Rows are points. To make a cloud, some directions were put in groups of two or more. Within a group, all points are equally far from the middle, so they leave a hole (a ring in 2 directions, a hollow ball in 3). The other directions are filled evenly. Then the cloud was stretched, turned, moved and blurred a little. How many holes are there, and how many directions does each take, smallest first?

Cloud (13 x 2)
[[-10  33]
 [-60  -8]
 [-17  58]
 [-39  25]
 [  5 -20]
 [ 11  40]
 [  5  12]
 [-21  36]
 [-26  21]
 [ 17   4]
 [ 10 -49]
 [  8  14]
 [ -1 -26]]
Holes: 0

Cloud (15 x 2)
[[-28  32]
 [-10 -25]
 [-10  48]
 [ 13  46]
 [-22 -19]
 [ 26 -15]
 [ 18  44]
 [ 24  39]
 [-32   0]
 [ 25  37]
 [ 34   1]
 [ 30  30]
 [-14  45]
 [ 28  33]
 [-31  24]]
Holes: 1 (2)

Cloud (20 x 3)
[[-23   2 -38]
 [ 35  38  10]
 [ 38  18  32]
 [ 25   3  45]
 [ 39 -17  37]
 [-14  29  31]
 [-47   6   5]
 [-22  41 -12]
 [-13   2  46]
 [ 46 -27  15]
 [ 18 -17 -36]
 [ 11 -42  35]
 [-38  27  -9]
 [ 33  13 -36]
 [ 35 -35  -7]
 [-25  16 -36]
 [ 38 -33  -9]
 [ 30 -39  -8]
 [-30  -7  38]
 [-11  44 -19]]
Holes: 1 (3)

Cloud (31 x 4)
[[ 23  -7  -1 -16]
 [-48 -27   8  -7]
 [ 15 -19 -14  38]
 [ 18  -7  -8 -23]
 [ 15 -40   8  11]
 [ -6   3 -23 -14]
 [-23 -33  -6   2]
 [  6  -1  17 -14]
 [ -9 -10 -28 -28]
 [ -5 -17  30 -24]
 [-12   5 -16  36]
 [-21 -13 -23  37]
 [-14 -22   6  24]
 [ -3  12 -18   3]
 [  7 -46   2  18]
 [-37   3  -5 -21]
 [ -6  20  16  17]
 [ -6 -21 -47 -23]
 [ 37 -18 -11  39]
 [ -4 -23 -60  24]
 [ 18 -57 -19   7]
 [-29  27   1  27]
 [ 38  -7  -8  -6]
 [-13  13  23  -9]
 [ -4 -11 -44 -12]
 [ -1 -21 -31  38]
 [ 33 -56 -17  27]
 [ 43   6 -17  -4]
 [ 14   9 -31 -13]
 [-18 -30  15  30]
 [  9 -17 -41  40]]
Holes: 0

Cloud (29 x 4)
[[ 22   9 -52  33]
 [-15  47 -27 -13]
 [-31  35 -28  43]
 [-30  43 -26  -5]
 [-36 -18 -20  21]
 [-49   7 -18  12]
 [  5 -24 -21 -29]
 [ 48  30   1  23]
 [ 32  -9 -42  35]
 [ 41  16 -12 -30]
 [ 15  20 -49 -17]
 [ 45  15 -18  38]
 [ 10 -32  -3  38]
 [ 53 -13  16  -7]
 [ 12  16 -59  -3]
 [ 26 -26 -27  34]
 [ -7  51  -7 -19]
 [ 33 -21 -28  36]
 [-48  25 -24  16]
 [ 23 -20  22 -27]
 [ 39  43  10  13]
 [ 12  53  21  -4]
 [ 25  16 -36 -28]
 [ 32  45   6 -12]
 [ 35  23 -24  43]
 [-29  -3   9 -23]
 [  6  46  29  26]
 [-20  46   5 -18]
 [-43  33 -29  15]]
Holes: 2 (2, 2)

Cloud (54 x 6)
[[-24  -9 -13   2  -7 -60]
 [-27  25  -4   9  -3  22]
 [ 16 -29 -19 -22  -5  -3]
 [-50 -29   8   7  24  36]
 [-13 -16  26  11 -38   7]
 [ 34 -12 -17 -11 -19  23]
 [ 10 -23  -1 -21 -50  -5]
 [ -8 -44  29  15  17 -30]
 [ 31  -6  -8  21  29  -2]
 [ -1   1 -24 -19 -28  27]
 [ 19 -12 -22  26  39 -24]
 [ 27  29  21  31   7  -6]
 [ 35 -11 -16  -7 -27 -17]
 [ 10   6 -24  13  11 -33]
 [-27   6  -9   9 -17  14]
 [-30 -13  -1 -24 -18 -40]
 [  6 -12 -19   7  58  34]
 [-26 -43   2 -16  17  17]
 [  8  19  37 -45   6   7]
 [  3 -33  15  -3 -26  31]
 [-14 -18  21  -7 -39   5]
 [  0  32  18  -3  15  13]
 [ -7   8  43  32   9 -20]
 [-15  17  27   5  18 -34]
 [-35 -22 -18  12  -1  21]
 [-40 -24   9   6   1  34]
 [ 42 -12  14   7  20 -34]
 [-14 -21  34 -34 -28  -6]
 [ 46  -1   9 -32  -1  37]
 [-17  -3  37  19  33  -4]
 [  5 -17  -1   0  56  32]
 [ -8  -2  -6  -9 -46  41]
 [ 46  -8 -11 -13 -17 -26]
 [ 33   5   2 -22  21  12]
 [  7 -20  41 -35   2   2]
 [ 18  -7 -16   3 -38   2]
 [ 27  23  42   4  -5 -13]
 [ 26  33  18  -3  -9 -17]
 [ -1 -23   2  18 -39 -28]
 [-16 -27 -37   7  20  18]
 [  4  -1  33 -11  36 -41]
 [ 23 -17 -21  -2 -11  15]
 [-14 -32   5 -39 -24  18]
 [ -1  36   3  -2  -1  15]
 [-20   8   5  -8 -31  -6]
 [ 12   3  24 -27  34  -2]
 [ -6   1 -19  28 -10 -28]
 [ 14 -23 -23  12  -7   8]
 [-31 -21   5  38 -10  -4]
 [ -4 -26  26  -7  35  12]
 [ 21 -25 -13 -10 -25  16]
 [-35 -38   3  -1  10  15]
 [-22 -18  41   8   8 -40]
 [ 15 -30  37  -3 -17  14]]
Holes: 1 (3)

Cloud (73 x 8)
[[ -4   2   5   3  28  16 -13  31]
 [ -6  22 -23  29  14  14  -3 -29]
 [-38  -7 -19 -18 -18 -41 -25  18]
 [-56  -4 -19 -11  16  -6 -16 -22]
 [-15  23 -23 -14  35 -30  17 -16]
 [-14  13 -52 -31  -5   5  -5 -30]
 [-39   1 -31 -24  -6 -35  -1  23]
 [ -2  23 -15 -14  18  38  14 -17]
 [-22 -14  -5  10 -28  -4 -11  46]
 [-11  27  12  -5   6   6  20  17]
 [-23   3  18   3 -33   5   8 -25]
 [ -2  -1   4  23  26 -12 -21   0]
 [-14  19 -41 -11   1   4 -11 -40]
 [ 27  11 -33 -40  -8   0   8  15]
 [-32 -19 -25 -12  21   8  11 -16]
 [-33 -11  -4  16 -16  -1  15   5]
 [ -3   8 -37  -2 -10  29  12  -3]
 [-10  35 -10   6  10  20   3  27]
 [ 26   9  27   6  -8   7  12   7]
 [ 14  19  15  16  -3  14  22 -29]
 [-10 -10  -1 -38 -19  -7  -6  43]
 [-39 -23  -4  16  23   5   0   2]
 [ 16  -9 -12  -5 -27   3  -9  -6]
 [-27 -12 -18 -26  -9 -15 -16  52]
 [-29  16 -34 -15  25  24  -6 -19]
 [-17  -3 -26 -13 -26  25 -33 -10]
 [-18 -21   9  10   7  34  -6   3]
 [ -5   1   2 -12 -12   8 -12  60]
 [ -8   4 -47  22  12   8 -15   4]
 [ 15   7  -8 -11  13  -4  34 -17]
 [-45 -14 -14  17  -1  -7   8  13]
 [ -4  25 -15 -34  -7  15  19 -30]
 [-41  -6   8   8   3 -46   2 -24]
 [-32  12   4 -29 -19 -11  14   2]
 [-25  -4  25 -27 -20 -19   9 -19]
 [-42  -9 -32 -10  -9  -1 -40   2]
 [ 12  22 -35  21  10  18 -15   8]
 [ -7  34 -18 -22   2 -26  20   5]
 [-21 -21 -15   5 -16 -16 -10  46]
 [-40   2   8 -12   2   7   8  16]
 [-31   5  16  16  10  18   5  21]
 [-10  19 -18  22   3  25  -9 -34]
 [-15  16 -23 -27   1 -33 -15  36]
 [ 17  15   4 -35  -5 -24  -4  -5]
 [ -6  15  13 -22  17 -25 -11   0]
 [ 21  14 -10 -16  25  31   4  -2]
 [-17   6  -8  -5 -26  16   3  41]
 [ 11  16  -7 -39   6   2  17 -36]
 [-29 -18  13   0 -29  -8 -37  30]
 [ 26   4 -39  -4  -2   4   2   9]
 [-30 -21  -3 -24  12 -10 -16  35]
 [ 14  -3 -23   1  31 -20   7   5]
 [-18 -11 -18 -25  16 -34 -12  37]
 [ -8 -13   1 -20 -12 -47 -11  -3]
 [-11  16 -16  -8 -28  28 -16 -21]
 [-33  16  15  12   6 -40  -1 -14]
 [  5  37 -37 -29  -4   2   3 -24]
 [ 16  11  24  18   7 -11  -5  21]
 [-25 -12 -21  -9   9 -20 -42   4]
 [-32  -7  13 -32  -8 -28  13 -10]
 [-27 -31  -1 -35 -18 -19 -18  -5]
 [ 14   6 -31 -48 -11  27 -13   2]
 [-23   1 -16   0 -27  28 -31  -6]
 [ 21  13   9 -29 -15 -16  -5 -10]
 [ -4   5   7  12   4 -25 -30  21]
 [ 14  -3  27   5 -17  21   9  -8]
 [-34  -2   3  26 -20  -5 -22  39]
 [-11  12   0 -25  20  25 -13 -26]
 [ -6 -10  -3  -6 -33 -34 -12  12]
 [  8 -13 -11   9   3  33 -21  -3]
 [-37 -23   1  15  16  -8 -19 -28]
 [ 10  26  15  19  -8   6  26 -13]
 [ -7  16  -8  23  44   3   7  -6]]
Holes: 3 (2, 2, 4)
